Each row is a point. To make a cloud, some directions were put in groups of two or more. Within a group, all points are equally far from the middle, so they leave a hole (a ring in 2 directions, a hollow ball in 3). The other directions are filled evenly. Then the cloud was stretched, turned, moved and blurred a little. Count the holes, and give their numbers of directions, smallest first.
In the rows, 128 means zero.

Cloud (22 x 3)
[[182 131 104]
 [189 110 106]
 [115  95  48]
 [115  42  69]
 [ 84 124  76]
 [131 131  86]
 [105 141  99]
 [172  99  86]
 [ 66 114 124]
 [184 114 164]
 [116 142 175]
 [ 94 128  82]
 [155  95 141]
 [111 167 151]
 [ 80 137 106]
 [ 83 142 132]
 [174 173 136]
 [110  63 103]
 [130 183 168]
 [102  71 112]
 [164 117 170]
 [158 121  85]]
Holes: 1 (2)

Cloud (26 x 4)
[[ 72 138 119 195]
 [142  91 111 135]
 [ 78 176 185 168]
 [141  91  94 122]
 [128  93  99 152]
 [133 131  73  82]
 [131  90  95 130]
 [113 107 108 190]
 [128 117  66 140]
 [145 125 146 188]
 [136 129 108 193]
 [ 90 170 133 196]
 [105  95 109 130]
 [126  93  92 148]
 [ 82 172 183 207]
 [107 142 171 110]
 [ 77 145 152 224]
 [140 126 111  72]
 [120 149 150  92]
 [107  97 143 154]
 [ 86 171 195 180]
 [136 146 107 185]
 [ 84 144 168 117]
 [160 122 117  89]
 [ 76 144 161 225]
 [133 157  92 151]]
Holes: 1 (4)

Cloud (76 x 8)
[[104 153 132 215 136 101 144  87]
 [ 54 160 117 160 152 153 174 155]
 [ 96 104 116 112 109 184 110 143]
 [110 137 103 156 124 190 114 155]
 [139  88 124 120 153 132 211 138]
 [ 68 128 139 181 176 144 157  98]
 [ 96 110 198 119 106 154 168  76]
 [151  79 216 126 155  85 148  97]
 [ 85 172  72 196 152 114 117  89]
 [164  88 100 133 120 169 121 143]
 [143  44 147  65 149 100 142 204]
 [138 121  72  91 136 181 124 158]
 [ 92 177  49 165  96 138 147 166]
 [147 167  66  99  76  93 139 140]
 [100 109  70 124 172 126  64  85]
 [133  64 126  66  83 114 110  77]
 [ 79 113 143  58 138 147 150  98]
 [162 122 153 116 147 156 174 169]
 [126  94  95 115  83 121 176  72]
 [ 99 153 126 166 174 109  75  89]
 [113 173 147 173 126 105 108 115]
 [152  90 178 154 112 168 163 150]
 [115 100 150 180 151 161 104 100]
 [137  86 135  64 173 129 116 153]
 [104 130 167 179 141  72 195 101]
 [102 127 153 182 164  79 160  98]
 [174 103 172 104 105  79 138 153]
 [160 103 148 189 138 123 153 188]
 [175  94 160 166 204 147 182 165]
 [113 107 144 164 125 103 128 188]
 [ 95 183  61 138 103 140 148  59]
 [157  95  73 104 157 147 106 184]
 [113  79 148 113 160 164 104 168]
 [ 62 126 127 124  80 118 155  63]
 [128  60 129 133 128 147  99 126]
 [ 87 156 160 129 132 106 167  41]
 [156 120 129 123  36  90 140 101]
 [165 155 158 105 149 164 107 112]
 [103 157  83 194 133 134 107 157]
 [124 104 105 183 124  80 194  89]
 [113 145 121  88 164 112  78 172]
 [187 119 197 140 111  98 176 138]
 [184  82  80 114  95  88 127 196]
 [ 97 115  91 144 181 132  56 108]
 [125 103 153 176 133 182 176 152]
 [104 181  61 134  71 105 148  78]
 [126 123 131 130  90 146 198 189]
 [183 136 155 182 155 122 158 168]
 [111 156 144 175 123 145 224 116]
 [150  68 176 131 213 136 119  90]
 [141 178 145 133  91 112 184 107]
 [164 124 121 145 123 103  74 118]
 [158 165  95 175 129 160 154 156]
 [177  85 106 168 167 122 183 166]
 [126  97 153 158  86 103 134 171]
 [184 107  98 133 106  51 124 101]
 [115  92 138 189 204 126 148 109]
 [100 139 142 135  56 134 142  95]
 [ 62 132 144  96 117 138 197 129]
 [175  93 164 118  95 117 130 163]
 [ 98 118 125  54 125 163  71  81]
 [101 150 163  80 126 106 156 111]
 [108 119 122 182 119  92 222 112]
 [103 128  61  56 134 170 127 177]
 [140 152 160 123 111 100 156 164]
 [159 176 112 167 152 152 125 167]
 [ 69 163 101 140 170 170 176 145]
 [132 135 157  70 102 143 153  82]
 [ 70 176  94 109 108 174 175 137]
 [106 112 106  72 187 142 132 155]
 [126 114 177 169  71 133 163  86]
 [115  94 199 114 142 158 205 137]
 [117 160 107 192 183 125 133 170]
 [123 131 101 121  54  50 158  69]
 [ 45 191 104 160  95 146 132  84]
 [134  61 164  86 126 111 119  51]]
Holes: 1 (6)

Cloud (97 x 9)
[[116 137 138 133 202 182 124  80 123]
 [108  90  77 143 139 139 144 121  94]
 [122 192 105 154  80 172  71  79 144]
 [128 191 126 179 195 181 108 100 132]
 [149 179 112 157 200 152 125 165 122]
 [169  96  62 142 143 120 175 132 147]
 [201 116 110 111 125  89  36 108 131]
 [158 141  59 106 107 135 131 158 132]
 [115 140  88 136 126  86  84 131 208]
 [156 200 136 147  92 156  94 109 200]
 [141 117 171 125 125  80 121  91 191]
 [123 164  70 130 162  86 154 126 178]
 [131 163 119 106 175 149 113 110 201]
 [181 142  92 112  56 111 136 154 178]
 [135 154 168 134 149 136 186 167 184]
 [192 157 152 115 166 167 151 143 115]
 [127 179  81 151 146 171 164  97  78]
 [170 201 143 155 111 174  96 119 192]
 [122  94 175 158 149 114 147 129 175]
 [ 95 182  95 119 175 156  79 146 134]
 [163 136  60 136 132 121  70  69  94]
 [169  70 107 127 173  67 134 163 152]
 [122 104 126 162 136 154 115 163 151]
 [107 124 142 131 164 103 136 136 226]
 [181 178  78 153 134  90  52 106 128]
 [122 110 114 106 158 117 131  62 103]
 [164 165 104  89 122 143 175 146 133]
 [151 136  91 120 190 136 158 116 178]
 [ 64 171 133 130 163 143 178 105 164]
 [128  85 163  95 103  90 116 112 201]
 [161 104 123 100 142  89  54 140 175]
 [139 117 123 121 187  82  76 109 108]
 [144  91 130  81 120 128  99 164 151]
 [196 175  94 107  75 162  70  43 155]
 [182 170  68 149 174 117 170 139 128]
 [137 110  56 142 122  88  79  89 163]
 [133 153  89  99 176 119 158 152 184]
 [127 139 115 173 175 199  80  84 125]
 [111 156  79 127  92 135 108  53 165]
 [155 111  74 120 115  71 151  93 114]
 [196 184 133 102  62 141  38  93 159]
 [135 173  74 139 158 105  63  86 144]
 [ 62  87 121 150 194 104 180 147 153]
 [120  74 108 133 164  44 151 169 142]
 [158 206  79 104 127 129  95 127 141]
 [189 128  88  88 150  82 128 124  98]
 [119  61 111 116 120 120  95  94 144]
 [174 130  52 162 122 126  75 107 120]
 [101  53 128 121 151  60 175 143 136]
 [193 187 127  89 117  91 148 118 157]
 [155 132 154 119 165  84  93 154 156]
 [157 113  99 114 121  92 132 110  76]
 [154 170  59 115 182 146 133 130 121]
 [100 169 140 134 163 157 175 140 180]
 [202 116  77 139 137 104 139 105 106]
 [157 168 134  91 103 116 159  99 209]
 [ 99 147 124 141 144 110  67 101 170]
 [199  86 151 110 115 113 145 151 173]
 [204 162  67 132 111  99  38 114 147]
 [172 108  91 111 102 149 104 140 113]
 [202 201 112 159  79  99  96 106 166]
 [107 116 172 140 135 134 150 153 141]
 [136 199 123 181 197 161 118 149  67]
 [204 177  79  96 110 103  58  78 163]
 [123 148 139 118 181 114  64 134 153]
 [ 89  60 148  96  96 120 132 134 170]
 [ 76 179 131 107 126 191 125  69 152]
 [148 197  68 109 144 109 144 124 135]
 [165 113 118 135 121  95 135 164 105]
 [216 220 142 115 125 135  87 123 134]
 [166  70  79 104 108  55 145 167 160]
 [128 139 144 107 233 151 172 133 112]
 [142 179 135 137  97 177  61  33 134]
 [155 123 106 130 118  57  88 104 129]
 [144 161 151 138  98 208  87 112 152]
 [ 94 108  89 132 152 110 167  76 105]
 [146 104 122  92 169  83 154 156 226]
 [ 88 121  84 144 174 119 100 132  65]
 [179 110  86 107  90 118 100 154 134]
 [130 171 161  95  84 142 135  97 164]
 [137 215 137 185 137 150  87  87 125]
 [180  93  78  87 109 119 159 134 156]
 [106 162 145 178 202 149  92 106 107]
 [ 86 154 108 136  77 150  95  63 149]
 [171 177 139 117  85 119  39  54 146]
 [179 185  71 100 138 110 110  71 119]
 [176 151 173 130 111 154  67 121 128]
 [147  93 111  82  95  98 194 101 173]
 [ 86 174 147 120 200 120 140 101 146]
 [153 104 116 102 119 132 156  73 171]
 [149 197  88 163 210 150 120 122 118]
 [219 203  88 124 135 151  89 128 136]
 [156 159 100  86  92 123 174 133 207]
 [109 152 169  87 128 117 143 155 153]
 [138 143 115 124  96 178 104  55 107]
 [129 128 123 127 200 142 165 118 180]
 [ 85 146 164 120  89 118 140 130 171]]
Holes: 1 (6)
